Each row is a point. Each copy is the shape, with its points in the same order, stretched, turned, moved and blurred by noise. Say if it was mirrored as well.
(in the rows, 100 means zero)

Shape, 7 rows:
54  113  135
76  140  113
108  102  30
121  88  81
85  99  109
110  124  125
93  102  96
Copy 1 (7 x 3):
63  42  136
107  49  134
125  67  43
99  98  74
78  71  109
101  91  130
90  72  99
Copy 1 is: mirrored
Copy 2:
54  91  149
66  123  128
81  105  35
104  82  78
79  85  113
103  108  128
80  91  100
Copy 2 is: only turned
Copy 3 (7 x 3):
55  95  156
63  122  126
85  86  30
113  82  80
81  88  118
101  120  127
88  87  107
Copy 3 is: only turned

Shape:
176  100  74
95  89  102
117  86  87
100  82  98
100  84  72
99  121  83
131  91  76
122  117  82
97  82  179
Copy 1, 9 rows:
176  97  50
103  101  98
123  89  78
110  98  95
104  81  72
101  119  66
133  93  69
120  119  64
124  132  161
Copy 1 is: only turned
Copy 2 (9 x 3):
88  30  62
107  99  108
109  80  93
112  92  107
121  97  85
86  109  74
107  68  76
85  85  70
73  82  179
Copy 2 is: mirrored
Copy 3, 9 rows:
104  105  176
95  72  92
88  81  117
87  71  100
73  93  104
109  107  90
90  97  135
110  105  115
140  10  81
Copy 3 is: mirrored

Shape, 9 rows:
94  116  80  106
89  58  118  72
53  125  96  94
106  82  65  126
109  108  105  124
84  124  134  79
48  58  116  144
135  146  100  97
72  67  93  84
Copy 1, 9 rows:
92  75  96  68
79  138  76  115
57  86  123  65
103  61  71  101
117  83  105  95
86  127  129  69
67  79  115  154
132  91  107  44
63  106  77  109
Copy 1 is: mirrored
Copy 2 (9 x 4):
85  93  76  113
65  49  129  91
40  95  79  120
110  60  76  123
96  92  102  124
53  114  120  95
58  41  119  167
104  131  89  88
63  42  101  103
Copy 2 is: only turned
Copy 3 (9 x 4):
108  123  85  88
88  57  118  86
57  137  84  89
132  97  76  116
119  125  104  114
77  134  123  74
76  84  96  162
137  156  109  74
76  77  94  96
Copy 3 is: only turned
Copy 4:
98  112  88  118
115  46  98  83
57  100  90  94
119  89  74  148
107  93  119  135
81  93  132  80
59  25  94  149
125  140  129  110
99  57  74  95
Copy 4 is: only turned

Shape:
128  104  90  73  81  87
88  64  81  88  124  91
104  89  94  116  111  194
127  92  109  115  96  115
106  99  88  80  100  98
79  98  68  70  70  118
88  86  102  77  88  90
126  115  89  82  119  100
106  120  98  79  104  83
116  100  87  86  94  99
131  87  122  78  96  104
127  97  117  105  118  77
Copy 1:
125  122  83  66  74  101
104  77  88  83  131  82
89  70  103  91  154  185
120  109  106  111  115  125
104  110  85  71  100  100
71  75  74  64  79  113
98  90  100  84  90  84
109  136  91  66  115  104
96  134  99  72  92  86
110  110  85  84  95  105
137  113  124  80  97  110
125  130  111  100  109  81
Copy 1 is: only turned
Copy 2:
118  128  80  83  79  84
90  65  92  71  105  99
113  106  82  126  123  178
130  100  93  108  92  110
105  115  87  88  96  94
69  127  64  92  81  119
87  101  100  81  82  102
128  124  86  95  115  78
102  124  99  96  92  66
111  113  79  90  89  92
143  113  101  75  92  107
138  92  114  91  102  73
Copy 2 is: only turned
Copy 3, 12 rows:
132  120  77  78  84  83
84  71  80  79  117  77
117  67  103  77  143  184
129  85  93  103  94  118
106  112  90  78  105  91
88  124  67  51  91  119
87  102  89  79  81  89
128  112  99  86  123  92
105  129  97  92  99  83
115  109  83  80  102  93
132  92  115  78  81  93
121  89  102  118  99  74
Copy 3 is: only turned
Copy 4, 12 rows:
135  114  87  86  90  87
95  56  84  101  111  99
79  97  55  126  104  195
119  102  99  128  95  125
106  102  87  90  98  101
90  102  57  72  71  112
104  85  101  81  81  96
108  115  91  96  126  101
100  114  109  87  107  88
113  106  89  96  95  100
139  93  110  93  97  120
122  91  127  120  116  91
Copy 4 is: only turned

Shape:
78  160  109  106  43  70
93  96  58  97  106  98
109  89  56  121  95  92
105  136  148  127  107  114
141  83  106  124  122  95
92  71  81  143  114  95
103  139  83  74  74  56
132  79  118  148  114  81
118  150  77  87  149  76
136  103  117  136  100  116
95  99  109  102  95  92
Copy 1 (11 x 6):
132  158  101  110  76  77
74  117  49  90  112  85
98  110  36  112  120  78
121  119  126  127  134  102
119  77  66  113  136  102
85  87  66  128  138  66
127  134  77  62  78  87
124  74  78  129  140  84
117  133  78  48  156  98
121  102  73  137  132  114
103  104  89  116  107  90
Copy 1 is: only turned
Copy 2, 11 rows:
85  130  100  113  15  60
81  98  76  100  107  87
99  82  67  114  106  84
83  103  143  147  71  123
127  90  103  138  117  106
100  56  87  119  108  92
99  143  90  101  66  56
130  71  107  153  109  103
67  145  121  131  127  65
107  95  101  153  90  130
101  94  107  107  87  94
Copy 2 is: only turned
Copy 3, 11 rows:
73  127  121  95  24  76
82  107  71  129  111  89
108  95  65  141  100  71
118  123  158  114  84  110
147  90  98  107  122  96
107  86  100  148  118  60
77  123  75  73  64  88
154  87  112  114  116  69
100  174  69  99  117  110
147  92  119  127  92  108
91  97  109  104  99  87
Copy 3 is: only turned
Copy 4 (11 x 6):
105  195  89  116  81  50
108  95  51  111  101  106
129  79  69  127  88  82
101  147  140  116  87  120
120  69  123  112  114  101
88  61  92  138  82  98
123  149  54  97  125  57
105  77  137  127  100  84
127  127  57  129  165  132
127  98  131  108  85  105
90  113  93  97  98  92
Copy 4 is: only turned

Shape (13 x 8):
123  159  143  112  123  94  86  89
94  103  128  79  70  121  93  69
89  87  85  75  117  142  109  69
139  102  100  145  95  130  85  144
141  85  83  97  108  140  61  54
83  126  91  114  137  139  96  95
131  117  93  66  81  144  124  102
79  80  127  74  70  64  120  133
83  101  147  149  138  96  141  112
133  103  114  111  68  124  94  139
110  106  88  144  97  72  114  99
115  145  73  90  160  81  113  123
69  96  116  100  102  75  134  92
Copy 1, 13 rows:
105  143  124  98  139  91  99  62
119  99  115  70  85  114  48  77
89  54  112  44  99  93  82  85
132  110  110  108  122  163  134  116
149  54  117  59  147  132  94  72
65  78  119  91  128  119  101  75
106  94  71  41  84  132  110  80
111  126  87  87  60  88  74  157
81  124  170  102  82  81  107  115
125  129  96  98  99  159  114  112
126  95  111  120  90  82  133  96
69  102  74  83  145  73  151  108
87  92  118  97  69  61  85  106
Copy 1 is: only turned
Copy 2:
147  105  111  93  104  94  50  78
103  130  102  66  102  114  121  89
80  77  76  82  108  119  115  82
135  111  64  164  119  101  105  101
128  63  83  80  133  98  148  82
93  87  69  109  118  101  77  63
119  102  50  85  85  128  108  109
82  139  120  111  69  111  87  145
95  107  126  158  75  124  56  66
131  132  74  134  108  114  115  114
110  93  97  145  62  63  87  92
115  54  74  119  95  76  23  117
71  111  116  108  61  97  76  97
Copy 2 is: mirrored
Copy 3:
189  138  121  109  136  90  110  126
123  108  127  100  104  134  98  79
107  91  82  116  147  127  83  81
172  75  68  92  74  103  102  144
140  128  50  89  115  158  107  90
141  99  95  141  150  110  77  129
147  87  85  110  105  103  57  59
91  74  135  69  99  68  97  99
147  62  123  132  135  70  150  133
161  79  95  85  68  100  86  110
112  114  83  123  97  63  126  128
141  111  70  110  167  38  66  129
93  94  127  121  131  68  116  100
Copy 3 is: mirrored
Copy 4 (13 x 8):
153  131  120  97  123  100  77  50
120  105  105  117  74  155  77  98
99  103  54  85  99  155  89  102
109  125  84  133  149  82  48  114
112  110  50  102  96  144  24  71
110  145  62  95  134  125  97  82
131  107  86  77  99  132  59  142
75  68  135  112  80  92  110  118
123  88  87  129  156  95  144  82
112  113  109  125  120  98  48  134
127  101  74  123  97  59  104  69
107  123  84  46  130  57  96  68
108  82  94  109  89  102  138  85
Copy 4 is: only turned

Shape, 13 rows:
101  109  134  103  57  126  148  119  87
80  97  83  86  74  125  97  126  98
104  104  84  101  109  120  140  107  125
116  107  103  81  47  106  136  125  59
92  99  108  80  136  100  91  97  72
84  63  114  86  124  93  89  47  73
85  102  107  66  123  95  101  43  112
84  115  124  113  64  116  107  145  100
114  89  83  111  86  115  128  93  99
77  93  103  98  79  90  133  128  99
120  93  127  90  61  94  113  134  102
103  108  106  100  105  79  90  51  71
126  91  91  96  85  141  137  99  110
Copy 1 (13 x 9):
137  77  117  134  72  94  113  37  96
127  104  126  121  128  102  135  109  105
116  109  91  108  100  144  119  79  87
160  92  125  105  95  67  122  39  108
83  116  90  98  118  82  91  95  56
42  93  103  80  121  68  105  73  75
60  99  102  69  100  104  118  89  40
128  98  125  147  80  97  104  91  116
112  92  97  96  101  109  121  65  118
116  128  134  127  94  101  118  67  110
131  97  141  111  82  90  77  68  121
67  93  90  65  80  61  105  77  85
130  74  95  103  111  126  117  61  99
Copy 1 is: only turned
Copy 2:
93  110  138  5  118  107  118  140  97
82  71  94  98  127  114  128  135  95
98  120  107  99  91  138  96  150  132
76  92  106  22  140  70  90  156  62
102  119  59  116  134  85  105  93  83
101  135  71  122  106  54  165  91  57
96  149  50  120  83  96  147  122  87
72  73  120  42  113  110  111  99  112
75  114  120  87  103  94  115  143  95
95  75  95  58  101  84  123  132  125
97  71  118  42  79  89  85  116  78
55  140  73  94  112  41  126  111  73
101  124  131  86  108  136  102  156  84
Copy 2 is: only turned
Copy 3:
139  110  119  142  102  127  161  105  114
86  81  93  91  102  140  142  146  122
105  112  109  53  77  100  146  113  107
146  111  82  141  116  147  130  132  86
88  99  118  93  106  85  71  117  74
109  102  137  86  105  98  30  91  102
102  134  107  80  87  63  49  121  132
98  82  101  139  101  131  170  110  121
129  95  107  72  80  120  125  108  98
93  112  96  106  110  146  135  103  92
138  90  76  130  128  126  145  93  108
123  109  100  116  74  82  38  106  98
140  95  116  61  87  108  152  118  118
Copy 3 is: mirrored
Copy 4, 13 rows:
149  97  104  136  106  102  129  108  120
111  84  130  96  69  115  114  107  98
132  112  117  79  95  109  78  98  115
146  93  116  156  63  83  115  103  99
100  98  56  106  91  114  93  128  71
87  114  17  87  89  100  134  94  56
116  144  47  80  101  129  109  104  53
104  90  140  123  113  106  115  124  122
121  105  102  102  72  95  102  74  120
126  95  134  107  102  82  100  100  80
135  119  117  117  83  71  111  124  112
88  134  54  126  91  104  108  88  75
145  106  95  91  65  109  111  95  140
Copy 4 is: mirrored
